Each wall is flat, endless, passes through zero and stands at right angles to its row. A trip goes straight from one point to another. Which walls does it cross, in order?
In the rows, zero is written as 128.

Walls:
(1): [215 126]
(2): [144 141]
Trips:
[ 76 113] to [66 99] => none
[122 128] to [ 88 112] => none
[134  89] to [199 112] => 2
[152 180] to [133 205] => none
[115 128] to [158 150] => 2, 1

Walls:
(1): [126  84 107 126]
(2): [176 142 186 172]
(3): [117  89 149 179]
(4): [120 123  80 119]
Trips:
[139 114 145 123] to [ 80 166 136 124] => 1, 3, 2
[204 149 233 168] to [110 144 115 147] => 4, 2
[135 123 144 212] to [150 164  61 111] => 4, 3, 2
[ 34 100 170  91] to [ 97 101 131 111] => 4
[141 178 156 187] to [ 74 152 134 199] => none

Walls:
(1): [114 142 106  26 169 103 141 147 100]
(2): [123  78 129 117 135 176 151 153 167]
(3): [108 151  99 187  92 138 149 103  92]
(4): [150 117  81 138 138  70 149 148 102]
(5): [161 105 185 128  59 159 165 135 132]
Trips:
[105 158 126 146 142 197  71 101 111] to [169 125  38 134 189 139 231 136 130] => 2, 1, 4
[157  89 102  39 118 129 181 173  69] to [101 129 113 153 100 114 107 148 103] => 3, 2, 5, 1
[187 127 212 154 122 101  50 132 171] to [150  72 124  87 160 137 154  89 137] => 2, 1, 4
[115  90  63 109  68 135 109  95 183] to [124  39 105 139  99  78 169  71 215] => 4, 3
[182 157 101  85 179 124 141 154 103] to [ 97 106 127 172 131 155 150 145 184] => 2, 1, 4, 5, 3
[134  85 221 192  80 169 135 126 145] to [ 85 137 124 163 101 112 211 123 223] => none
[109  59  95  72 152 145 137 141 163] to [158  71 118  94 129 182 120 107  91] => 4, 5
[130 167 118 198 135 111 115  91 125] to [ 78 113  60  79  53 140  83  74 176] => 4, 2, 1
[ 87 143 124 136 174 157 163 179 131] to [111 139 119 134 172  94 167 151  94] => 4, 3, 2
[131 119 145 113  90  44 122 118 146] to [142 105 136 163 108 163 174 134 112] => 1, 3, 2, 4

Walls:
(1): [ 73 133 152 148 158 114 102 171 111  93 108 103 122 159]
(2): [181  83 182 135 126  61  70  68 137 151  94 162 128 136]
(3): [106 124  83 142 126 171 146 133 151  94 168  91 121 116]
(4): [133 146  91 159 133 131 144 145 137  93 116 178 180 141]
(5): [ 79 136  84 120  95 142 142 163 161 124  85  80 120 156]
(6): [122  69 144 124 142 104 143 135 149 128  93 109  94 161]
Trips:
[128 130 167 185 157 117 129  98 163 141 116 162 146 101] to [107 112 124 170 150 150 119  85 149 154 131 117 173 131] => 3
[ 99 155 167 156 159 111 148  93  92  89 131 107 143  58] to [ 44 168 110 144 158 116 116 113 107 108  94 162 126 140] => 4, 3, 5
[173  98 122 147 161  97 127 172  82 172 140  89 118 166] to [136 170 212 150  56 120 152 151  99 118 176 100  79 102] => 2, 6
[ 71 126  90  80  82 145 132  99 157  96 137 154 218 112] to [182 133 176 146  86 121 119  74 154 111 150 144 155 136] => 2, 5, 3
[ 84 143  87 164  94  85  55 120 130 134 123 138  95 195] to [ 84  73 144 126 172  65 138 118 130  96 143 120 133 129] => 4, 5
[119 116 137 136 162  83  85  95 135 137 173 170 132 116] to [111  80 117 173 124 131 168 151  83  87  98 129 135  88] => 4, 1, 6, 3, 2, 5
[ 93 123 153  88 123 104 135 132  98 134 144 105 154 130] to [111 115 124 127 174 100 191 138 131 107 228 136 153 174] => 5, 3, 4

Walls:
(1): [125 106  88 134 139 140  94  93 105 213 137 132  82 151 155 147 144  98
 146 138 110 142 152 175]
(2): [150 157 121 115 138 194 142  99 116 122 164 138 131 145  92  92 162 147
 138 214 125 153 130  37]
(3): [123 153 111 111  48 117 146 152 132  80 150 125  61  59  21 135 166 201
 125  82 163 101  62 203]
(4): [131  91 127 136  91  74 122 138 156 140 139  98 142 150 106  89 132 134
 162  68 195  64 121  69]
(5): [122  94 150 115 141  65  68 204 133 128 119  94 180 181 129 147 100  55
 167  53 151  65 177 104]
(6): [ 98  55 148 158 196  21 141 154 146 108 186 129 102 126 196  57 170 103
 127 118  22 152 161 148]
(7): [122 220 148 113 193  86 129 179 143  55 158  90 133 118 120 142 120 119
 196 113 150 140 109 154]
(8): [193  58  95 157 187 149 109  87 104 120  95 130  95 102 154 144 125  98
 133 118  93  78 133  48]
(9): [161 124 176  34 131 154 206 105  89  82 153 113 108 113  81 111  83 135
 141 122 110 171 167 185]
(10): [179 115 120 169  84 116  18 200 152 161  63 157 125  94 157 141 135 107
 163 104  72  83  85  77]
(11): [168 121 147 125 139 115 188 136 100  52 146 159  97 191  66  15 114  72
  85 128 111 137 136 153]
(12): [ 94 108 107 126  63 118 187  37  78 128 181 137  83  77 195  98  84 208
 126 170 179 162 100 153]
Trips:
[152 112 159 100 174 107 191 134 169  85  87 127 224 114 101 103 126 134
  58 157  88  85 119 184] to [112 134 160  76  92  95 138  94 149 122 104  79 143 135  90 167 174 121
 187 175 124 149 129  52] => 2, 5, 4, 6, 11
[125  53  22 118 117 137  64 106 187 178 135 137 125 128  83 121  77 196
 199 126 161 130 148 113] to [ 96 173  57  71  76 140 128 204 140 145  94 103 122 173 156  93 122 125
  55 204 113  50  99 150] => 8, 12, 5, 11, 4, 1
[ 50 215 152 103  71  96  65 143  91 163 148  90 115  63 126 137 145 124
 120 136 206 132 148 148] to [227 175  90 132 123 142  99 165 152 147 126 111 166  82 146 171 137 117
 136  65  99 144 149 151] => 10, 12, 4, 8
